Every row gives one point. A path goes straight from each point to the next, and from the last back to the first. The post is the endless flat space through its rows: a point in 2 columns, a line in 3, a plane in 4, and so on, so that a path can go around it. How many times does the path go around the post? Going back the other way cancels.

Post (1 x 2):
[[+0.14, -0.06]]
Path (16 x 2):
[[+0.49, +0.17],
[+0.45, -0.30],
[+0.04, -0.27],
[-0.42, +0.11],
[+0.09, +0.72],
[+0.51, +0.28],
[+0.67, -0.42],
[-0.22, -0.77],
[-0.34, +0.01],
[-0.09, +0.46],
[+0.48, +0.14],
[+0.81, -0.04],
[+0.40, -0.73],
[-0.28, -0.38],
[+0.01, +0.12],
[+0.29, +0.16]]
Times around: 3

Post (7 x 8):
[[-0.01, +0.28, +0.12, +0.28, +0.30, +0.01, +0.11, +0.49],
[-0.18, -0.22, +0.25, -0.50, -0.56, +0.13, -0.02, -0.11],
[-0.24, +0.30, +0.39, -0.27, +0.43, -0.22, -0.66, -0.18],
[-0.28, -0.02, -0.21, +0.26, +0.05, +0.37, +0.75, +0.07],
[-0.31, +0.37, -0.48, +0.30, +0.13, -0.05, -0.13, +0.23],
[-0.50, -0.05, -0.46, +0.03, +0.52, +0.18, -0.50, +0.27],
[-0.33, +0.27, +0.63, -0.81, -0.56, +0.47, -0.89, -0.21]]
Path (22 x 8):
[[-0.04, +0.49, -0.31, -0.07, -0.43, +0.24, -0.16, +0.64],
[-0.55, +0.44, -0.14, -0.42, +0.09, -0.04, +0.03, +0.32],
[-1.07, +0.41, -1.06, +0.06, -0.32, +0.13, -0.51, +0.11],
[-0.97, +0.15, -0.45, +0.10, +0.16, +0.16, +0.25, +0.08],
[-0.83, +0.23, -0.90, -0.27, +0.01, +0.26, -0.60, +0.54],
[-0.26, +0.22, -0.32, -0.01, +0.00, +0.35, -0.09, +0.55],
[-0.79, -0.25, -0.49, -0.58, +0.28, -0.07, -0.13, +0.36],
[-0.46, -0.69, +0.02, -0.30, +0.22, -0.09, -0.29, +0.09],
[-0.70, -0.27, -0.12, -0.22, -0.07, +0.75, -0.68, -0.28],
[+0.14, +0.05, -0.06, +0.41, -0.08, +0.21, +0.15, -0.09],
[-0.40, -0.19, -0.29, -0.24, +0.11, +0.72, +0.18, +0.12],
[-0.35, -0.13, -0.46, -0.74, +0.01, +0.12, +0.03, +0.30],
[-0.62, -0.01, +0.09, -0.42, -0.18, +0.30, +0.29, +0.06],
[-0.76, -0.28, +0.47, -0.51, -0.01, +0.19, -0.22, -0.87],
[-0.16, -0.67, +0.48, -0.46, +0.01, -0.49, -0.13, -0.63],
[-0.08, -0.52, -0.07, -0.34, +0.01, +0.62, -0.26, -0.19],
[-0.38, +0.46, -0.86, +0.05, +0.39, +0.27, -0.11, +0.33],
[-0.20, +0.73, +0.07, -0.35, +0.50, -0.56, -0.12, +0.19],
[-0.38, +0.74, -0.16, +0.35, -0.10, -0.24, +0.08, +0.15],
[-0.06, +0.39, +0.92, +0.39, +0.98, -0.39, -0.92, +0.29],
[-0.14, +0.22, +0.26, +0.22, +0.17, +0.49, -0.08, +0.15],
[+0.27, -0.12, -0.22, -0.10, -0.19, +0.04, -0.35, +0.34]]
Times around: 3
